Each row of a before or after table is a point. One or more steps were done to the points. Then noise was added and the rows were shuffled. The steps act on columns, c1 being the first. What was done? A step turns or swaps two columns, mirrors them in a line or flattens them onto one, adds a multiple of one to another, or multiplies or shifts one. Angles are multiples of 10 degrees, from the lower column toward the higher: turns from -170 to 170, lines from 10 to 170 but not 90. Use the fewest steps. Two steps may share a column if one is a turn and the other turns, adds or multiplies; they go together, in the order done. Otherwise the lowest column goes first.
In the rows, 128 means zero.

Before, 13 rows:
[[151 110 173]
 [175 108 183]
 [113 130 101]
 [122 120 110]
 [141 109 181]
 [136  80 116]
 [124 130  89]
 [150 149 105]
 [137 107 164]
 [110 127  99]
 [153 102 180]
 [115 127 101]
 [124 108 114]]
After:
[[134 111 115]
 [150 141 171]
 [113 159 103]
 [125 139 113]
 [149 178 103]
 [124 150 109]
 [176 138 182]
 [153 131 179]
 [110 157 100]
 [137 137 164]
 [114 156 102]
 [141 141 180]
 [125 158  89]]
Steps: shift c2 by 30

Before:
[[139 103 135 110 136 123]
 [126 139 139 121 153 155]
 [125 157 145 120 153 155]
 [137 117 128 172  90 159]
 [100 146 112 100 181  84]
 [ 87  81 174 117 161 142]
 [102 169 138  96 164  91]
 [142 124  89 164 126 138]
 [164 110 110 184 139  95]]
After, 9 rows:
[[132  83 174 114 185 142]
 [127 156 145 121 171 157]
 [124 167 135  97 185  94]
 [128 146 115  98 201  83]
 [130 140 140 117 174 155]
 [129 123  90 165 143 138]
 [127 107 110 184 156  97]
 [128 103 137 112 153 124]
 [130 119 129 173 112 154]]
Steps: multiply c1 by 0; shift c5 by 20

Before:
[[161 142  63 115 155 171 156  84]
 [104 104 144  93 120 148 159 128]
 [ 95 122 143 137 160 136 120  91]
 [107 160  61  92 159 137 165 148]
 [121 119 151 106 162 151 110 121]
 [152  95 135 132 123 157 104 125]
 [163 112 136 102 134 126 136 113]
 [143  83 137 123  97  85 151 143]
 [129 161 101 143 116 122 140  87]
 [101  73 140  86  84 100 112  78]
 [139 126 117  93  87 112 141 112]]
After:
[[123  83 102 130 123 141 145 149]
 [124 106 112 121  93  71 123 108]
 [156 147 134 144 115 131  97 136]
 [138 166 123  92  85 121 116 126]
 [103 133 134 104 163 156 137 144]
 [190 186 161  92 160 158 114  91]
 [107 133 152  93 117 151 108 103]
 [110 124 151  89  87  98 112 164]
 [127 141  95 100 140 131 115 129]
 [200 137 106 115 161 180  84 125]
 [110 112 155 137 160 131 113 151]]
Steps: mirror c1 and c3 in the line at 140 degrees; add -1 times c4 to c2; turn c2 and c6 by 20 degrees; multiply c8 by 0.7; turn c7 and c8 by -130 degrees

Before, 10 rows:
[[108 134  96  54 111  81 148 155 152]
 [155 139  98  93 126 112  88 107 174]
 [104 163 112 133 127 168 111 108 170]
 [121 142  92 114 167 187 122 120 135]
 [123 129 136  67 106 111 120 154 190]
 [ 95 130 123 127 126 149  85 135 144]
 [129 105  87 129 131 160 109  96 171]
 [129  96 164 182 124 107 126 133 122]
 [126  94 154 134 135 105 116  87 135]
 [143  96 147 131  88 124 123 108 124]]
After (10 x 9):
[[146 126 137  68 103 128 123 176 177]
 [150 113 154 137 135 139 116  94 149]
 [103 117  90 132 125 113 105 112 181]
 [177 132  93  54 114 134 145 163 139]
 [129 128 123 126 130  90  84 142 140]
 [131 115 147 129  90 145 126 106 130]
 [104 145 114 132 125  88 111 124 174]
 [ 81 132  89 111 167  96 122 127 139]
 [143 115 167 184 128 138 125 133 120]
 [129 132 100  92 124 159  89 123 183]]
Steps: turn c1 and c6 by 120 degrees; multiply c2 by 0.4; turn c8 and c9 by -20 degrees

Before, 10 rows:
[[128 159 118  85 151 147 115 174 106 120 113 110]
 [119 135 144 143 117 132 155 113 148 125 149 148]
 [111 123 117 117 116 140 173 109 154 114 130 133]
 [158 136 115 122 120 155 163  97 153 124 137 121]
 [121 106 130 110 151 119 124 142 102 112 150 124]
 [103 128 122  93 134 123 104 129  85 103 136 150]
 [111 165  98 115  94 139 114 132 161 106 108  92]
 [113 124 106 137 133 157 148  99 155 124 146 138]
 [128 113 134 125 118 158 146 120 149 101 146 145]
 [120 134 118 141 123 114 126 138 146 100 105 149]]
After:
[[151 160 142 146 128 114 114 249 105 119 113 110]
 [151 108 119 130 124 142 123 173 101 109 149 122]
 [115 122 136 121 120 115 155  87 146 124 148 148]
 [118 124 158 120 131 144 148 123 149 103 148 144]
 [133 129 122 111 102 133 104 189  83 103 139 150]
 [120 151 149  97 156 134 162 107 154 124 139 122]
 [123 135 111 145 117 126 126 114 144 100 106 149]
 [117 134 136 108 110 140 173 128 153 114 130 132]
 [ 93 175 128 126 111 120 116 156 163 103 108  93]
 [131 151 147 108 112 151 150  83 155 125 145 138]]
Steps: swap c1 and c5; turn c3 and c6 by -70 degrees; turn c2 and c6 by -50 degrees; turn c4 and c8 by -60 degrees; multiply c8 by 2

Before, 9 rows:
[[133 105 142 126 178 151 143 169 118 155  96 137 114 119]
 [119 111 138 134 105 142 140 118 127 105 156 123  95 142]
 [132 145 121  71 142 146 108 108 105 134  86 130 142 151]
 [113 121 115 116 112 140 142 119 127 142 148  71 144 138]
 [129 107 160 100 117 142 114 130 136 151 149 137 138 123]
 [118 119 144 114 107 143 150 155  93 126 129  47 135 141]
 [ 60 184 138  98 109 125 142 119  39 122 140 128 137 146]
 [109 104 149 133 181 122 119 122 137 120  79 121  93 146]
 [131 113 152 121 114 128 157 120 108 157 149  99 121 145]]
After (9 x 14):
[[133 145 121  71 176 146 101 121 106 134  89 131 140  57]
 [113 120 115 116 113 140 136 113 127 142  93  70 144 130]
 [119 111 138 135 107 142 133 114 127 106  79 123  94 130]
 [128 107 161 100 106 141 117 136 135 151 131 137 137 154]
 [131 113 152 121 143 128 149 106 108 158  74  99 122 121]
 [133 106 142 126 193 152 162 155 118 155 167 137 114 112]
 [109 104 149 134 167 121 118 128 137 120 106 121  93  58]
 [ 59 184 138  97 243 125 135 113  39 122  75 129 137 111]
 [119 119 144 114 159 143 160 141  92 126  94  47 135 109]]
Steps: add -1.5 times c9 to c5; turn c7 and c8 by -30 degrees; multiply c14 by 3; turn c11 and c14 by 120 degrees
